Each row of a before or after table is a point. One or more steps were done to the points. Then noise was added and the rows were shuffled. The steps act on how far a point lies along the listed directions, d1 being the first. Write out the steps. A step turns or swaps two directions, mirrors them in a line or flattens them onto one, adds a multiple of one to another, or multiplies one. Angles are multiples of 10 degrees, from the lower direction toward the higher: turns from -170 to 170, lines from 10 to 170 but not 90. Use the fewest steps. Two steps may share a direction if one is a turn and the other turns, adds or multiplies; they go together, in the order done. Otherwise the lowest direction goes first.

Directions:
(1): [ 0.08 -0.51]
(2): [0.51 0.08]
Before (8 x 2):
[[ 0.05 -0.69]
 [ 0.25 -0.42]
 [ 0.58 -0.32]
 [ 0.32  0.03]
 [-0.38 -0.15]
 [-0.11  0.45]
 [ 0.01 -0.28]
 [-0.18 -0.62]]
After:
[[ 0.06  0.68]
 [-0.48  0.39]
 [ 0.04  0.30]
 [ 0.05 -0.49]
 [ 0.27  0.57]
 [-0.19  0.47]
 [ 0.41  0.07]
 [-0.26  0.05]]
Steps: turn d1 and d2 by 170 degrees

Directions:
(1): [-0.48  0.36  0.20]
(2): [0.25 0.00 0.58]
(3): [-0.33 -0.52  0.14]
Before, 12 rows:
[[-0.29  0.28  0.08]
 [-0.03 -0.01  0.39]
 [-0.18 -0.12  0.47]
 [ 0.25  0.10  0.32]
 [-0.28  0.30  0.11]
 [ 0.01  0.01  0.28]
 [-0.03  0.24 -0.17]
 [-0.01 -0.09  0.37]
 [-0.06  0.08  0.36]
 [-0.18  0.09 -0.15]
 [-0.29 -0.14  0.12]
 [-0.37  0.05  0.04]]
After:
[[-0.30  0.00  0.13]
 [ 0.13 -0.02  1.15]
 [-0.42 -0.13 -0.18]
 [ 0.22 -0.03  0.75]
 [ 0.24  0.04  1.00]
 [-0.04 -0.18 -0.50]
 [ 0.54 -0.05  1.01]
 [-0.31 -0.14 -0.51]
 [ 0.21 -0.06  1.03]
 [ 0.25 -0.15  0.88]
 [-0.21 -0.40 -0.01]
 [-0.20 -0.40  0.06]]
Steps: swap d1 and d3; multiply d2 by 3

Directions:
(1): [ 0.25  0.16 -0.01  0.57 -0.26 -0.57]
(2): [-0.07  0.26 -0.25 -0.45  0.37 -0.57]
(3): [ 0.39 -0.70  0.15 -0.03  0.31 -0.20]
Before (13 x 6):
[[-0.02 -0.02 -0.08 -0.25  0.19 -0.09]
 [ 0.13  0.02  0.10 -0.05  0.03  0.33]
 [-0.43  0.93 -0.25  0.29 -0.34 -0.27]
 [ 0.14  0.10 -0.13 -0.13  0.14 -0.38]
 [-0.01 -0.04 -0.05 -0.16  0.09 -0.21]
 [ 0.09 -0.35  0.07 -0.13  0.12  0.08]
 [ 0.15 -0.15  0.23  0.15 -0.25  0.33]
 [-0.05  0.15 -0.18 -0.11  0.20 -0.24]
 [-0.19 -0.11  0.06  0.03 -0.05  0.09]
 [ 0.12 -0.11  0.07 -0.11 -0.14  0.44]
 [-0.54  0.72 -0.09  0.22 -0.34  0.44]
 [-0.05 -0.07  0.01 -0.03  0.07 -0.27]
 [ 0.18 -0.04  0.06  0.32 -0.20 -0.14]]
After, 13 rows:
[[ 0.16  0.08 -0.04 -0.24  0.15 -0.45]
 [ 0.12  0.14 -0.03 -0.24  0.20  0.00]
 [-0.22  0.02 -0.02 -0.08  0.03 -0.11]
 [ 0.05 -0.33  0.17  0.13  0.00  0.00]
 [-0.05 -0.04  0.03  0.19 -0.11  0.37]
 [ 0.09 -0.34  0.09  0.06 -0.04  0.11]
 [-1.09  1.88 -0.32  0.61 -1.14  0.58]
 [ 0.24 -0.28  0.17  0.18 -0.13  0.25]
 [ 0.23 -0.05  0.02  0.22 -0.09 -0.36]
 [-1.24  2.09 -0.49  0.07 -0.71  0.39]
 [ 0.09  0.14 -0.13 -0.41  0.17 -0.13]
 [ 0.07 -0.28  0.09 -0.06  0.05  0.20]
 [ 0.31 -0.69  0.12 -0.21  0.38 -0.18]]
Steps: mirror d1 and d2 in the line at 170 degrees; multiply d3 by 2.5
